Each row of a before or after table is a point. One or more steps were done to the points. Then noise was added and the rows were shuffled. The steps act on how far a point lies along the listed directions, d1 being the first. Name the steps. A step turns or swaps two directions, mirrors them in a line or flattens them onto one, adds a multiple of one to another, or multiplies one. Angles are multiples of 10 degrees, from the lower direction toward the higher: turns from -170 to 170, lines from 10 to 170 but not 90. Use the fewest steps. Two steps may share a direction if one is a turn and the other turns, adds or multiplies; they go together, in the order done. Otherwise the lowest direction goes first.
(in the rows, 128 means zero)

Directions:
(1): [148 169]
(2): [ 87 148]
Before:
[[112 128]
 [149 123]
 [124 193]
 [162 100]
 [167 106]
 [133 111]
 [138  89]
 [ 89 137]
 [ 89 169]
 [135  76]
 [ 93  64]
 [119 133]
 [164 148]
 [144 163]]
After (14 x 2):
[[ 67 124]
 [156 115]
 [142 162]
 [174 175]
 [117 125]
 [ 89  59]
 [106 109]
 [188 144]
 [ 71  97]
 [150 101]
 [109 165]
 [180 139]
 [161 140]
 [137 121]]
Steps: add -1 times d2 to d1

Directions:
(1): [120 105 178]
(2): [127 179 151]
(3): [ 73 130 120]
Before (8 x 3):
[[ 58  62  84]
 [138 115 147]
 [137 120 146]
 [ 96  90 105]
 [141  91 128]
 [ 81 105 176]
 [ 99 171 132]
 [128 128 144]]
After (8 x 3):
[[171 101 162]
 [ 84 156 176]
 [138 136 146]
 [125  59 160]
 [133  88 148]
 [ 63 164  92]
 [123 141 138]
 [143 133 150]]
Steps: add 1 times d2 to d3; turn d1 and d2 by 50 degrees

Directions:
(1): [139 154  66 160 107 137]
(2): [140 151 154 148  91  72]
(3): [ 95 142  94  85 143  86]
Before (8 x 6):
[[105 140  91  95 161  79]
 [149 129 161 139  94 111]
 [140 122 123 150 124 133]
 [118 180  94  97 102  61]
 [131 150 127 119  94  85]
 [107  91 153 115 158 166]
 [135  89 131 143 145 173]
 [124 129  99 115 182 157]]
After, 8 rows:
[[ 86 145  72  69 171  58]
 [163 117 149 183  96 126]
 [ 75 131  93  18 178 104]
 [139 165 131 134 132  71]
 [146 107 132 133 131 192]
 [139 110 151 141 125 140]
 [139 140 114 181  91 120]
 [108 115 106  75 149 143]]
Steps: turn d1 and d2 by 170 degrees; multiply d3 by 1.6

Directions:
(1): [175 168 114 133 120 164 120 143 189]
(2): [158 174 106 180 133 114 140 121  76]
(3): [151  95 124 147  50 127 105  99 125]
(4): [111 150 135 126 151 155 101  47 132]
(5): [ 75 129  77 155 123 155  87 155 126]
Before (8 x 9):
[[150  81 196  73 131 132 138 116 168]
 [173 131 124 157  93 117 109 116  97]
 [134 128 141 122 147 127 106  79 139]
 [113  59 147 101 104  83 132 144 104]
 [110  96 158  94 169  70 149  68  85]
 [ 98 128 127 113 138 166 106 117 170]
 [144 115 132 136  98 162 114 101 162]
 [115 137  99 131 148 153 117 146 131]]
After:
[[112  66 144 132 113  82 142 179  70]
 [166  86 136 176  51 113 130  80  93]
 [192  96 112 159  17 137  74 108 144]
 [118 134 160 126 166 122 151  90  91]
 [118 160 123 121 187 147 130 110 123]
 [ 87  55 115 111  68 125  81 131 138]
 [166 109 154 121 129  98 138 123 130]
 [120  82 147  57 159  93 155 188 180]]
Steps: swap d1 and d2; multiply d3 by 2.5; turn d4 and d5 by -90 degrees
